Every row gives one point. Each table stands for the endless flat space through its points: a line for two points, a plane for three, and so on. Write the one point that lies in both, or say that there is none.
In the rows, zero is written as 128.

First (3 x 4):
[[154 147 106 114]
 [151 171 119 152]
 [154 157 108 130]]
Second (2 x 4):
[[146 151 119 144]
 [156 171 115 128]]
They share: [151 161 117 136]

First (3 x 6):
[[130 102 149 125 128 118]
 [148  91 136 145 128 128]
 [127 107 144 129 131 108]]
Second (4 x 6):
[[124 112 138 175 126 136]
 [126 103 140 153 134 122]
 [135  99 140 121 147  84]
 [127 105 136 165 127 134]]
They share: [137 103 132 145 133 108]

First (3 x 9):
[[115 127 141 104 181 154 141  99  91]
 [163 181 133  96 148 101 141  97  99]
 [173 193 130  93 140  89 139  96  99]]
Second (4 x 9):
[[117 179 130  77 141 120 131 106  85]
 [143 147 137  77 145  76 135  81  82]
 [101 181 125  58 130 114 126 106  83]
 [165 157 145 117 166 107 144  92  87]]
They share: [145 163 132  95 157 118 135  96  91]

First (2 x 11):
[[116 104  95 144  80 131 115 129  90 112 137]
 [122 104 101 144 116 173 103  75  96 136 131]]
Second (4 x 11):
[[157 152  90 116 135 169 112 124  81 117 130]
 [124 110  98 138 101 153 107 106  78 126 125]
 [ 91 109  72 142  94 119 122 103 103  99 144]
 [120 154  62 109 128 141 124 128 131  77 178]]
They share: no point

First (2 x 12):
[[131 119 119 143 148 134 140 129 132 161  91 167]
 [131 125 146 134 139 140 116 108 123 140 106 152]]
Second (3 x 12):
[[134 153 151 124 142 154 167 110 106 163  79 123]
 [103 113 153 155 172 122 126 115 126 161  73 161]
 [136 119 131 136 136 138 115 116 130 141 111 163]]
They share: [131 123 137 137 142 138 124 115 126 147 101 157]

First (5 x 18):
[[107  80 114 112  96  90 146 100 120  74 113 180 140 100 165 135 134 149]
 [110 128 162 144 130  58 123 112 154 131 117 117 141  87  67 211 162  90]
 [129  93 147 113  99 101 131 100 151 108 107 135 122  84 123 158 149 138]
 [115  82 154  98 106 125 173 104 144 115  86 133  86 100 135 123 166 191]
 [128  81 159  97  93 129 156  96 153 113  87 128  91  91 133 130 161 179]]
Second (3 x 18):
[[117  83 131 103  92  70 154 104 131  99  81 192 112  88 102 125 190 180]
 [119  91 139 111 106  80 162 100 123 111  97 176 122  94 112 135 172 170]
 [115  97 142 118 122  95 166 103 122 117 114 151 127 101 131 146 149 157]]
They share: [108  91 133 113 117  95 158 112 133 105 107 150 117  99 135 142 153 159]

First (6 x 20):
[[ 87 170 136  92 133  80 121 132 106 134 170  86  95  95 134  85 115 129
   82  59]
 [153 114 186  82  55 125 107 132 129  90 138 145  99 137 156 134  75 200
  105  83]
 [ 63 158 129 107 131  98 141 154 100 136 142  91 100 112 118  79 141 102
  100  84]
 [143 126 194  84  53 163 127 118 141  78 146 163  93 147 148 142  99 206
  111 101]
 [105 148 169  63  56 125 134 142 125 117 162 125  87 145 120 117 106 172
  131  69]
 [ 73 165 150  55  76  92 125 138  95 128 159 101  99 138 109 100 119 146
  122  48]]
Second (3 x 20):
[[106 133 167  84 118 107 105 128 126 111 141 132  88 114 142 103 129 162
   85 108]
 [123 130 159  70 134  99 107 133 145 119 136 149  94 105 147 118 133 147
   93 122]
 [117 148 155  82 114 115 123 135 131 115 142 135 102 111 133 120 129 145
   97 106]]
They share: no point

First (3 x 24):
[[156 109 140 145 158 148 157 107 132 166  90 101 157 100 106  93 144  90
   97  97 151 159  84 112]
 [163 114 108 154 190 141 185 105 171 158 102  60 190 131  71  90 143 117
  126 132 181 173 120 103]
 [177  88 152 124 170 175 169 137 129 178 102  74 184  85  97  72 165  99
   76 118 169 165  96  85]]
Second (5 x 24):
[[169  83 141 152 159 137 175  81 158 129  83  99 183 133  70  85 139 106
  127  85 179 129 108 104]
 [132 109 122 168 155 145 134  94 152 167  90 137 179  93  90  75 173  48
  114  83 161 157  83 121]
 [143 126 130 161 141 160 112  97 126 203  89 147 161  97 108  46 166  44
  115  72 171 168  55 111]
 [145  95 123 156 179 129 185 101 168 127  93  83 181 105  80 123 149 100
  105 115 147 151 120 122]
 [169 117 142 124 180 141 195 127 124 151  93  43 148 123  92 114 107 139
   96 134 154 157 106 105]]
They share: [156 112 131 149 165 144 163 104 142 163  92  93 163 109  98  94 142  96
 106 104 157 162  92 112]

First (6 x 24):
[[ 73 170  81 160 124 113 180 125  77 129 134 105 155 138 155 112  84 126
  128 115 102  96 119 127]
 [119 158 156 100  51 146 208 131 109 107  96 148 229 102 172  91 114 138
  131 191  88 166 131 158]
 [ 74 170  96 149 118  98 158 105 117 144 132 118 168 100 163 109  64 170
  156 138  51 129  91 107]
 [ 81 193 112 166 127 105 200 158  81 156 166  73 163 172 144 135  72 123
  125  90 149  77 133 125]
 [176 128 117 131 133 116 128  90 108 117  84 160 132  91 169  70 130 131
   87 165  78 255 121 176]
 [130 180  89 205 221  43  98 111 123 204 178  73  68 142 138 130  50 164
  115  56 107 175  95 110]]
Second (7 x 24):
[[140 179  91 124 148  38 205  84 137 103  95 101 144 102 177  70  97 173
   47 125 104 216 122  87]
 [153 159 137 173 151 144 105 149 103 204 176 174 141 195 140 128 109 142
  172 122 102 152 140 172]
 [106 145 136 181 150 112 140 126 115 151 126 126 126 127 147 118 102 122
  134 120 120 157 121 177]
 [ 97 141  53 170 126  43 200  62 111  87  60 103 182  37 148  84  44 150
   16 157  93 157 132 107]
 [139 186  62  99 141 101 165 143  65 127 153 104 156 153 185  63  99 148
  120  80  67 180  97  81]
 [134 181  91 123 141 127 138 151  67 154 169 118 141 168 171  90 106 137
  159  86  73 163  98 120]
 [121 217 109 139  87 122 127 115  99 160 134  72  83 111 148 146 115 138
  190 122  66 182  96 128]]
They share: [118 162 104 158 138 100 152 116 102 141 126 118 140 121 154 105  92 138
 118 121  96 163 117 140]

First (5 x 24):
[[140 125 158 214  65  67 124 107 107  84 106  95 147 176  52 174  69  90
  170  37  66  89  64 132]
 [116 147 176 157  78 104 157 119 133  83  95 115 170 119 112 140  58 159
  140  66  80  95  43 180]
 [ 87 150  94 178  82  78 124 121 127 110 115 125  60 141 127 138  97 178
  198 101 129 112 113 188]
 [109 192 153 164  61  87 136  93 164  71  86  95 116  82 142 122  68 164
  131 104  99 100  75 152]
 [105 115 154 146 115 120 172 163 109 127 136 120 150 162  97 156  90 166
  163  56  85  95  71 198]]
Second (5 x 24):
[[124 116 131 176 121  84 134  95 187  88 102  83  91 129 142 135  78 141
  157  65  93  91 100 177]
 [ 92 157 114 120 101 107 180 109 148 100 125 112 104 130 144 161 117 158
  150  96 106 136  95 127]
 [129 123 101 166 109 124 147 100 175 118  86  84 100 139 120 126  77 129
  151  50  72  96  75 174]
 [122 179 146 196  75 124 122 149 140 138  88  63 104 107  86 116  52 156
  136  61  62  69  87 211]
 [122 145 128 142 115  96 140  99 148  86 124  81 122 159 124 108 100 160
  180 101 126  87  69 149]]
They share: no point
